Each row of a before or after table is a point. One or more steps were done to the points. Then noise was added and the rows were shuffled. The steps act on how far a point lies along the listed directions, d1 being the first. Name the steps. A step turns or swaps two directions, mirrors them in a line or flattens them onto one, adds a multiple of one to another, or multiplies one. Angles are multiples of 10 degrees, from the lower direction toward the higher: turns from -170 to 170, lines from 10 to 170 but not 90. Use the fewest steps. Two steps may share a direction if one is a turn and the other turns, adds or multiplies; they go together, in the order done. Otherwise the lowest direction goes first.

Directions:
(1): -1.62  -0.93
(2): -0.93  +1.62
Before (13 x 2):
+0.74  +0.10
+0.16  -0.34
+0.17  +0.16
+0.12  +0.19
-0.25  -0.01
+0.07  +0.91
-0.24  +0.71
+0.29  +0.41
-0.56  -0.61
+0.13  +0.00
-0.55  +0.51
-0.10  +0.28
+0.23  -0.68
After, 13 rows:
-0.12  -0.62
+0.00  +0.03
+0.11  +0.64
+0.08  +0.46
+0.00  -0.06
+0.07  +0.40
-0.13  -0.69
-0.05  -0.29
+0.04  +0.18
+0.03  +0.27
+0.05  +0.22
+0.15  +0.90
+0.05  +0.22
Steps: flatten d1 and d2 onto the line at 130 degrees

Directions:
(1): +2.00  +2.31  -0.76  -0.50  -0.36  +0.38
(2): +0.40  -1.26  -2.71  -0.80  +0.23  -0.79
Before (11 x 6):
-0.17  -0.52  -0.39  -0.11  +0.20  -0.34
+0.78  +1.00  +0.73  -0.23  +0.12  +0.17
-0.39  -0.67  -0.97  -0.17  -0.01  -0.43
-0.10  -0.34  -0.97  -0.22  +0.16  -0.48
+0.39  +0.39  -0.46  -0.37  +0.04  +0.12
-0.01  +0.30  +0.10  +0.17  -0.01  +0.16
+0.59  +0.38  -0.57  -0.25  +0.24  +0.00
+0.81  +1.29  +0.19  -0.05  -0.34  +0.21
+1.10  +1.05  -0.34  -0.30  -0.16  +0.17
-0.58  -0.50  -0.47  -0.08  +0.24  -0.24
+0.50  +0.38  -0.30  -0.19  +0.26  -0.28
After, 11 rows:
+0.15  -0.04  -1.20  -0.35  -0.08  -0.36
+0.69  +0.49  -0.31  -0.20  +0.20  -0.18
+0.35  +0.58  +0.90  -0.15  +0.14  +0.07
+0.10  -0.21  -0.47  -0.13  +0.05  -0.34
-0.31  -0.18  -0.54  -0.13  +0.13  -0.19
+0.78  +0.65  -0.69  -0.32  +0.21  -0.02
+0.50  +0.56  -0.57  -0.43  +0.12  +0.18
+0.53  +1.02  +0.30  +0.03  -0.26  +0.18
+0.40  +0.20  -1.11  -0.33  +0.07  -0.43
-0.17  +0.14  +0.18  +0.11  +0.04  +0.15
+1.09  +1.10  -0.36  -0.29  -0.13  +0.16
Steps: add 0.7 times d2 to d1

Directions:
(1): -0.88  +0.43  -1.93  +0.04  -2.17  -2.95  +0.42  -0.44  +0.10  -1.03  -1.14  +0.01
(2): -1.54  -2.20  +1.26  +0.09  +0.85  -0.83  -0.32  -1.96  +0.48  +1.18  -1.62  +1.58
(3): +0.76  -1.00  -0.70  +1.69  -1.13  +0.94  +2.59  -0.29  +0.56  +2.03  -0.75  -1.41
Before, 12 rows:
-0.05  +0.14  -0.33  +0.11  -0.08  -0.29  -0.17  -0.08  -0.41  -0.08  +0.22  -0.01
+0.14  -0.11  +0.13  -0.16  +0.56  +0.07  -0.38  -0.01  +0.19  +0.13  +0.03  +0.15
-0.12  -0.58  +0.52  +0.06  +0.58  +0.24  -0.09  -0.44  +0.06  +0.29  -0.44  +0.62
+0.27  +0.29  -0.26  +0.02  -0.03  +0.61  -0.11  +0.39  -0.16  +0.26  -0.06  -0.10
-0.17  +0.21  -0.09  -0.47  +0.05  +0.02  -0.72  +0.51  +0.14  -0.38  +0.38  +0.23
+0.87  -0.12  -0.32  +0.41  -0.14  +1.14  +0.48  +0.22  -0.03  +0.64  +0.55  -0.64
+0.36  +1.15  -0.33  -0.25  +0.12  +0.44  -0.21  +0.91  -0.49  -0.65  +1.05  -0.09
+0.69  +0.30  +0.55  +0.26  +1.05  +1.67  +0.30  +1.02  -0.18  +0.42  +0.95  -0.70
+0.10  +0.89  +0.01  -0.30  +0.36  -0.21  -0.49  +0.65  -0.36  -1.19  +0.94  +0.16
-0.46  -0.16  +0.08  -0.13  -0.02  -0.54  -0.18  -0.25  +0.26  -0.13  -0.41  -0.02
-0.03  +0.51  -0.54  +0.09  -0.45  -0.59  -0.16  +0.43  -0.17  -0.50  +0.23  -0.12
+0.36  +0.09  +1.04  -0.56  +0.66  +0.76  -0.77  +0.41  -0.45  -0.27  +0.83  +0.18
After:
+0.24  -0.23  -0.20  +0.20  +0.10  +0.02  +0.17  -0.01  +0.33  +0.35  -0.29  -0.14
+0.11  -0.20  +0.00  +0.18  +0.06  +0.79  +0.08  +0.48  +0.40  +0.51  +0.30  -0.19
+0.16  +0.29  +0.26  -0.05  +0.49  +0.44  -0.39  +0.57  -0.11  -0.25  +0.62  -0.01
-0.05  -0.48  +0.06  +0.18  +0.00  -0.12  +0.35  -0.49  +0.09  +0.25  -0.63  +0.31
+0.64  -0.54  -0.03  +0.64  -0.66  +0.51  +1.05  +0.02  -0.01  +0.86  -0.02  -0.73
+0.12  +0.18  -1.20  +0.01  -1.08  -0.84  +0.06  -0.03  -0.17  -0.37  +0.09  -0.29
+0.59  +0.13  +0.23  +0.55  +0.43  +0.99  +0.69  +0.38  -0.05  +0.15  +0.71  -0.35
+0.06  +0.25  -0.48  -0.01  -0.42  +0.00  -0.05  +0.20  -0.09  +0.13  -0.35  -0.11
-0.12  -0.13  +0.43  -0.21  +0.40  +0.21  -0.28  -0.08  +0.25  +0.03  -0.08  -0.08
+0.07  +0.02  -0.06  +0.12  +0.28  +0.20  -0.25  -0.02  -0.33  +0.11  +0.28  +0.00
+0.39  +0.54  -0.33  +0.44  -0.14  +0.65  +0.70  +0.60  -0.26  +0.28  +0.62  -0.40
+0.02  +0.35  -1.26  +0.86  -1.08  -0.71  +1.36  +0.40  +0.12  +0.22  -0.38  -0.90
Steps: turn d1 and d3 by -120 degrees; multiply d2 by 0.7
